Each row is a point. Before rounding, the points of a table are all equally far from one centre. They may lie mostly on one side of it. Where is the centre, to within rounding?

Points (9 x 3):
0.30  0.38  0.39
0.35  0.25  -0.05
0.25  0.04  -0.01
0.03  -0.11  0.20
-0.40  0.80  -0.10
0.09  0.07  0.47
-0.31  -0.03  0.41
0.10  0.84  -0.01
-0.18  0.62  0.57
Centre: -0.15  0.38  0.10

Points (16 x 9):
0.11  -0.04  0.96  0.01  -0.33  -0.51  -0.06  -0.13  0.12
-0.25  0.36  0.33  0.05  -0.10  -0.18  0.10  0.39  0.45
0.38  -0.59  0.65  -0.09  -0.22  -0.68  -0.03  -0.05  0.19
-0.11  0.08  0.27  -0.15  -0.48  -0.37  0.13  0.35  -0.17
0.22  -0.03  0.34  0.13  -0.43  -0.31  0.20  -0.28  -0.21
0.17  -0.11  0.55  -0.05  -0.22  -0.09  0.30  0.05  0.52
0.22  0.35  0.42  -0.10  -0.09  -0.53  0.20  -0.33  0.10
-0.12  -0.35  0.27  0.03  -0.23  -0.86  0.53  0.13  0.11
0.32  -0.44  0.05  -0.01  0.42  -0.79  0.02  0.49  0.12
-0.14  -0.27  0.56  0.40  -0.53  -0.61  0.08  -0.24  -0.11
-0.35  0.00  0.55  -0.10  -0.27  -0.75  0.44  0.19  0.14
0.02  0.10  0.31  0.02  -0.40  -0.75  0.00  -0.47  0.10
-0.03  -0.11  0.46  -0.04  -0.52  -0.59  0.35  0.05  0.09
-0.72  -0.36  0.40  -0.03  -0.44  -0.43  0.23  0.32  0.11
-0.10  -0.21  0.86  -0.51  -0.15  -0.60  -0.06  -0.36  -0.16
0.04  -0.21  0.98  0.10  -0.35  -0.45  -0.25  0.11  0.22
Centre: -0.25  -0.27  0.31  0.03  0.23  -0.36  -0.13  -0.05  0.06

Points (23 x 18):
0.33  0.64  -0.89  0.13  -0.35  -0.05  -0.72  -0.16  -0.02  0.47  -0.11  -0.05  0.04  0.32  -0.38  -0.05  0.20  -0.03
-0.02  0.21  -0.78  0.11  -0.41  -0.17  -0.79  -0.18  -0.03  0.49  -0.06  -0.14  -0.05  0.42  -0.29  0.12  -0.21  0.54
0.14  0.36  -0.78  -0.10  -0.31  -0.46  -0.65  -0.22  0.14  0.37  -0.18  0.22  -0.45  0.76  -0.19  0.06  0.16  -0.01
0.16  0.43  -0.28  0.37  0.14  0.16  -0.65  0.09  -0.40  0.16  -0.41  0.34  -0.27  0.33  -0.14  0.34  0.37  -0.06
0.17  0.33  -0.74  0.08  -0.43  0.08  -0.75  0.11  -0.14  0.45  0.00  -0.15  -0.06  0.52  -0.28  0.08  0.21  0.08
0.41  0.31  -0.41  -0.08  -0.47  0.04  -0.66  -0.38  -0.28  0.21  0.24  -0.16  -0.32  0.29  -0.28  -0.14  0.35  0.36
0.23  0.55  -0.22  0.42  -0.46  -0.28  -0.58  -0.15  0.00  0.49  -0.29  0.15  0.06  0.44  -0.70  0.08  0.02  0.34
0.17  0.74  -0.51  -0.07  -0.33  0.05  -0.86  -0.18  -0.17  -0.02  -0.37  0.19  0.23  0.45  -0.22  0.25  0.18  -0.02
0.07  0.51  -0.54  0.33  0.12  -0.20  -0.32  -0.38  -0.08  0.76  0.07  -0.10  0.38  0.68  -0.12  -0.06  -0.04  -0.05
0.27  0.34  -0.45  0.39  0.02  -0.04  -0.53  -0.58  -0.06  0.62  0.16  0.17  -0.14  0.48  -0.67  0.17  0.46  0.26
0.28  0.29  -0.55  0.22  -0.25  -0.18  -0.66  -0.50  -0.35  0.56  0.06  0.37  0.23  0.40  -0.08  0.20  0.38  -0.15
0.52  0.26  -0.67  -0.09  -0.37  -0.29  -0.75  -0.17  -0.30  0.50  0.03  0.01  -0.10  0.38  -0.07  0.32  -0.15  -0.06
0.09  0.20  -0.71  -0.10  -0.16  0.08  -0.96  -0.30  -0.13  0.37  0.19  -0.29  0.03  -0.07  -0.37  0.16  0.16  0.08
0.27  0.43  -0.75  0.28  -0.35  -0.23  -0.66  -0.13  -0.14  0.40  -0.31  0.08  0.04  0.04  -0.34  -0.29  -0.19  -0.01
0.23  0.49  -0.27  0.09  -0.40  -0.09  -0.78  -0.36  0.28  0.62  -0.29  0.40  -0.08  0.49  -0.16  0.02  0.48  0.28
0.05  0.86  -0.61  0.07  -0.19  -0.14  -0.52  -0.01  0.31  0.43  0.18  0.10  -0.17  0.23  -0.22  -0.38  0.05  0.33
0.19  0.66  -0.46  -0.31  -0.18  0.02  -0.71  -0.08  0.11  0.39  -0.09  -0.13  0.36  0.30  0.16  0.30  0.48  -0.09
0.49  0.60  -0.32  0.44  -0.12  -0.32  -0.77  0.01  -0.11  0.51  -0.14  0.11  -0.08  0.35  -0.50  0.04  0.31  0.23
0.02  0.54  -0.36  0.43  -0.54  0.07  -0.39  -0.31  0.16  0.36  -0.03  -0.09  0.60  0.32  -0.45  0.03  0.11  0.25
0.33  0.32  -0.44  0.49  -0.15  -0.09  -0.62  -0.10  -0.41  0.57  -0.08  -0.24  -0.29  0.22  -0.16  -0.24  0.07  0.29
0.38  0.42  -0.52  0.13  -0.30  0.13  -0.61  -0.20  -0.25  0.37  0.09  0.23  0.45  0.36  0.16  0.02  0.33  0.08
0.31  0.43  -0.55  0.24  -0.41  -0.02  -0.85  -0.41  -0.08  0.53  0.07  0.14  -0.09  0.37  -0.53  -0.07  0.17  -0.07
0.65  0.15  -0.57  0.03  -0.15  -0.46  -0.44  -0.56  -0.06  0.16  -0.13  0.46  0.07  0.03  -0.45  0.49  0.10  0.44
Centre: 0.09  0.31  -0.29  0.15  -0.03  -0.18  -0.31  -0.33  0.16  0.12  -0.08  -0.01  -0.09  0.20  -0.09  0.22  0.07  0.11
